Each row of a before or after table is a point. The points were changed in one or more steps. Then noise was added and the rows were shuffled. The steps act on how far a point lies along the listed directions, d1 being the first. Write out the steps. A step turns or swaps two directions, mirrors them in a line or flattens them onto one, adds a multiple of one to another, or multiplies one. Angles are multiples of 10 degrees, from the lower direction toward the higher: turns from -170 to 170, lines from 10 to 170 but not 90. Use the fewest steps. Two steps may share a direction if one is a turn and the other turns, adds or multiplies; they go together, in the order done. Otherwise the lowest direction goes first.
In the rows, zero is written as 128.

Directions:
(1): [110 161 182]
(2): [ 73  92 131]
(3): [159  84 165]
Before (13 x 3):
[[150  84 103]
 [138  96 135]
 [148 178  91]
 [121 120 111]
 [151 153 111]
 [126 149 147]
 [140 154  67]
 [134 153 139]
 [122 190 107]
 [143  98 197]
 [130 153  84]
 [113 111 114]
 [123 134 137]]
After, 13 rows:
[[192 232 103]
 [148 157 133]
 [200 217  91]
 [132 126 117]
 [114  70 119]
 [120 119 116]
 [199 199  74]
 [ 65  35 192]
 [131 147 142]
 [ 97  70 141]
 [127 136 135]
 [178 188  87]
 [171 169 114]]
Steps: multiply d1 by 0.7; add 1.5 times d3 to d2

Directions:
(1): [230 140 145 119 111 122 120  90 118]
(2): [150  78  94 210 123 172 129 133 131]
(3): [148 158  85 156 188  69 138 135 169]
(4): [156  90  75  62 154 154 149 168 118]
(5): [125 150 126 149 139 117 199 125  47]
Before, 13 rows:
[[131  95  95 130 134 108 140 167 124]
 [ 68  74  94  87 144 156  97 185 176]
 [117 167  88 157 178 104 173 128 104]
 [ 94 129 165 130  34 184 170 115   8]
 [106 149 125 102 133 121 179 139  77]
 [168 140 197 142 106 118  82  75 145]
 [138 178 138 143 125  87 142  91  99]
 [127 135 127 206 114 127 164 136 114]
 [ 77 174 135  58 149  96 127 152 161]
 [134 167 134  75 128  46  94 135 171]
 [ 83 165 176 126  79 124 181 114  38]
 [ 65 167 167  71 127  92 130 107 116]
 [179 115 168 135  67 166  90 102  96]]
After:
[[110 134 152 215  80 147 173 108  55]
 [ 56 135 169 175  34 178 159 112  30]
 [ 99 111 161 186 126 131  75 108 188]
 [132 156  80 147 177 111 178 133  96]
 [201 115 133 184 110 141 130  77 101]
 [214 100  89 168 118 103  96 132 167]
 [201 136 151  27 115 119 115 120 115]
 [235 133 117 141 119 141 135 110 128]
 [135 111 116  93 132  99 147 159 110]
 [ 60 109 158 153  85 161  72 133 137]
 [115 136  94 200 137 123 138 117 126]
 [ 79 169 140 144 133  93 167 148 125]
 [145 119 108 156 121 151 176 131  73]]
Steps: turn d1 and d5 by -30 degrees; turn d1 and d2 by 140 degrees; turn d3 and d4 by 20 degrees

Directions:
(1): [ 66 132 130 120 129 133 116  85 144 199 170 158  51 132]
(2): [177 129 142 141 126  49  74  89 160  81 136 122  79 158]
(3): [ 97 135  43 147 131 117 138 122 121  79 218 127 152 135]
(4): [ 88 136 115 215 108  97 156 119 133 159  84  86 143 187]
(5): [109  95 172 125  32 126 182 141 159  89 148 162 120 136]
(6): [ 89  99 109 102 147 176 143  71 113  58  74 106  88 147]
Before, 11 rows:
[[120 113  90 172 154 118 125  98 126  73 139 115 132 158]
 [126 104 182 144 106 125 173 129 140 109  87 110 142 158]
 [ 46 131 131 141  89 143 158 105 129 125 161 134  83 149]
 [102  92 163  45 127 249 144  97 132 125 109 174  89  84]
 [111 144 104 116 156 119 110  97 136 130 174 163  87 109]
 [172 169 111 202 140  33  93 127 137 120  93  90 168 186]
 [156  99 190  80  71 133 122 128 125  92  97 153 120  99]
 [ 52 129  99 178 154 131 120 103 138 167  68  81  83 192]
 [134 137 157  85 114 217 168 196 100 157  98 127 175 104]
 [ 81  98 105 149 118 105 123  74 163  81 137 112  69 154]
 [146 141 121 185 109  98 114 122 117 116 144 131 116 119]]
After, 11 rows:
[[132 112 181 156 121 151 151 157 128 170  90 142 153 125]
 [120 156  96 169 172 126 137 126 113 143  90 105 154 132]
 [164 144 123 132  85  65  94 116 165  77 206 133  85 170]
 [144 168  58 194 142  78  81 125 156 167 242 138 156 137]
 [124 171 153 134 169 121  82 130 113 205 123 120  95 121]
 [124 115 171  85 130 138 139 122 142 146 187 162 103 109]
 [194 138 164  73 175 149  76 205 127 163 101 134 148  83]
 [ 69 125  85 126  94 129 131 105 114 136 207 155 123 117]
 [126 104 181  55 100 202 172 142 115  82  50 154 143 108]
 [106 131 136 131 155 163 127 163 124 222 106 121 146  89]
 [119 124 142 146 118 166 140 115  96 121  90 132 106 102]]
Steps: turn d1 and d5 by -90 degrees; turn d2 and d6 by 160 degrees; turn d3 and d4 by 130 degrees

Directions:
(1): [207  80 107 154 119 136 111 133 130 137 221 153 141  79 121 112 137 148
 104 112  54 111 121 124 135  89 103 181 149 191 112 158]
(2): [ 97 126 101  80 131 104 125 129 145  99 111  98 127  92 128 122 104  16
 118 149 133  41 185 104 128  66 137 166 142 127 107 159]
(3): [113 112 157 137 167 147 152 105 134 108 145 132 162 114 129  86 136 119
 249 137 137  85  75  95 106 142 144 109 121 174  49  90]
(4): [104  95 106 155 152 172 123  91 144 170  72  92 144 163 114 103 169 118
  88 188  82 142 173 124 120 195  66 141 127 153  68 151]
(5): [ 94 154  93 105 101 205 124 185 138  75 170  96 152 146 151 142  86 175
 108 202 102 126 101  64 159 126 133 152 100 102 120 101]
Before, 10 rows:
[[175 138 100  83  85 104 111 207 139  78 225 160 131  66 164 177  92 165
   71  89 129 103 106 122 173  44 159 165 132 106 197 132]
 [127 120 143 154 140 133 156 105 126 150 133 130 120 129 111 112 147 139
  144 158 126 149  98 140 101 174 101  91 108 131 116 102]
 [143 179 125  87  95  23 129 147 110 102 149 128  71  54 115 170  85  56
  109  48 198  63 183 155 138  31 193 153 153 100 203 168]
 [ 92 153 140 146 153 193 122 157 155 123 100 122 157 130 137 121 145 149
  163 173 122 133  74  97 124 171 104 124  99 149  65 125]
 [101 163 119 142 126 176 143 150 118 107 148 113 156 164 129 149 118 193
  131 195 149 153  92 104 148 185 140  96  94  90 127  92]
 [138 179 129  93 122  75 108 154 164 127 129 118 102 126 122 168  96  86
   70  84 168 109 170 175 117  66 141 147 148  78 203 172]
 [135 115 192 120 159  59 159  71 112 158 115 153 143 107 120  99 173 116
  210  63 176 143 105 172 102 161 133 114 129 165 115 111]
 [ 49 191 152  84 107  69 136 124 127  99   7 108  63 158 131 149 110  56
   95 121 204 126 191 144 139 134 144  99 117  57 179 155]
 [112 153 166 120 130 105 147 108 139 114 121 118 112 122 127 136 103  64
  192 117 174 105 134 132 139 125 123 123 132 153  98 123]
 [ 89 133 112 139 126 135 133  94 102 132  91 103 126 129 119 143 163 110
  112 148 127 132 146 148 135 125 109 135 124 136 112 131]]
After:
[[150 102 134 157 140 136 150 105 127 148 165 136 124 106 114 104 145 134
  140 161  98 132  98 129 101 152  89 116 116 156 100 112]
 [195 115 153 170 139  84 136 105 103 157 185 178 131 100 102 126 158 164
  158  81 151 142 101 171 119 143 140 100 135 148 149 128]
 [ 89 191 149 142  85 146 129 146 113 121  58 128  78 211 139 163 128 226
   65 139 160 231 124 145 159 208 120  78  90  58 204 121]
 [137 161  97  57  87  78 113 200 139  72 167 145 117  70 164 189  84 106
   68  91 171  87 143 128 170  32 176 153 129  70 212 142]
 [ 49 236  91  75  68 151 133 206 118  63 120  66 100 149 142 192  53 161
   62 171 183 132 152  88 178 119 177 136  91  24 198 115]
 [ 94 162 163 133 126 155 154 127 138 108 133 104 131 150 137 139 101 125
  199 152 162 138 101 108 152 164 112 113 109 147  89  95]
 [142 126 178 172 173 117 123 119 144 157 111 173 138  87 125 109 176 117
  204  85 140 120  71 144  99 147 112 109 130 185  72 142]
 [ 98 129 120 151 128 128 135  88  99 143  94 111 120 137 121 144 170 127
  115 137 133 148 136 159 133 136 107 125 125 136 123 126]
 [102 209 105  94 104 141 107 185 170 113 120  87 111 173 139 187  83 154
   34 140 158 161 151 149 136 108 125 137 117  40 215 148]
 [ 94 118 130 111 139 196 146 131 141 109 175  99 189 134 141  95 136 179
  171 197  96 133  84  75 141 179 104 169  91 167  56  85]]
Steps: turn d1 and d2 by 70 degrees; multiply d3 by 1.3; mirror d4 and d5 in the line at 160 degrees
